Each row is a point. Each copy is the shape, with its points in the same order, turned, moved and blurred by noise. Some copies are also mirrored. Which?

Shape (7 x 3)
[[ 3.7  5.6  2.4]
 [ 3.4  1.3  7.6]
 [-1.0  4.5  3.3]
 [ 0.6 -6.8 -3.5]
 [-2.7 -3.4 -6.2]
 [-4.8 -1.1 -5.2]
 [ 1.8  0.1 -2.0]]
Copy 1 (7 x 3)
[[-4.2  8.2  1.7]
 [-9.5  3.7  4.8]
 [-6.3  4.6 -3.0]
 [ 2.9 -4.3  0.9]
 [ 3.1 -3.2 -4.3]
 [ 0.5 -1.6 -6.5]
 [ 0.5  1.9  0.0]]
Copy 1 is: only turned
Copy 2 (7 x 3)
[[ 0.5  7.7 -5.7]
 [-5.5  3.5 -5.5]
 [-1.8  7.5 -1.7]
 [ 2.6 -5.7  2.7]
 [ 4.6 -1.6  5.3]
 [ 4.9  1.6  5.9]
 [ 1.8  0.3 -1.1]]
Copy 2 is: mirrored

Shape (12 x 6)
[[ 1.6  1.0  6.4  7.0  4.8 -5.5]
 [ 6.1 -5.8  7.9 -6.8  6.9 -3.2]
 [ 0.8 -7.3 -0.4  1.8  3.9  4.0]
 [-5.2 -1.0 -1.4  0.8 -6.8  5.5]
 [-0.4  5.1  1.4  0.7 -0.7 -4.7]
 [-3.2 -4.7  1.2 -1.3  2.3 -1.0]
 [-3.2  2.1  2.5 -3.6 -4.9 -1.1]
 [-1.8  0.5 -6.1 -3.0 -0.3  2.0]
 [ 1.0 -8.4  5.8 -0.7  1.4 -0.4]
 [ 5.7 -2.3  2.0  4.2  6.0  3.0]
 [ 2.8  1.1 -6.5  1.8 -4.3 -5.9]
 [ 2.8 -1.6 -0.2 -4.6  6.4  4.9]]
Copy 1 (12 x 6)
[[ 9.0  3.1  7.4  0.7 -1.8 -4.6]
 [ 7.5 -5.2  6.3 -8.4  2.0  5.7]
 [-0.7  0.5  5.5  2.9 -0.3  6.3]
 [-8.5  1.6 -0.6  1.4 -5.9 -1.2]
 [ 4.0  1.1 -0.7 -0.8 -1.7 -7.1]
 [-1.8  0.2  5.6 -1.4  1.7  0.1]
 [-3.2 -0.8 -0.3 -4.7 -3.8 -5.2]
 [-3.3 -0.4 -4.3  2.1  2.7 -0.2]
 [ 0.2 -2.3  8.4 -3.4 -1.8  3.9]
 [ 6.2  1.1  3.5  3.0 -2.4  5.3]
 [ 1.0 -5.8 -1.0  6.4 -0.2 -6.8]
 [ 1.8  0.1 -1.0 -2.2  2.0  7.3]]
Copy 1 is: only turned
Copy 2 (12 x 6)
[[ 2.8 -7.3  9.0  7.2  3.2  4.6]
 [ 9.7 -7.9  3.6 -6.2  6.4  5.3]
 [ 1.1  1.5  5.0 -1.1  8.8 -0.5]
 [-2.1  4.1  2.0  0.8 -2.3 -6.8]
 [ 1.2 -5.7  0.7  5.8 -2.5  1.9]
 [ 0.2 -4.6  3.0 -0.9  4.8 -2.5]
 [ 1.7 -3.3  0.2  0.1 -4.6 -3.4]
 [-2.2  0.8 -4.7  1.1  2.2 -1.4]
 [ 5.8 -3.5  7.1 -2.4  5.8 -2.2]
 [ 2.8  1.3  6.2  2.5  7.2  6.1]
 [ 3.9 -1.4 -5.2  9.7  2.1 -2.8]
 [ 0.8  0.3 -0.1 -4.9  5.3  5.6]]
Copy 2 is: mirrored
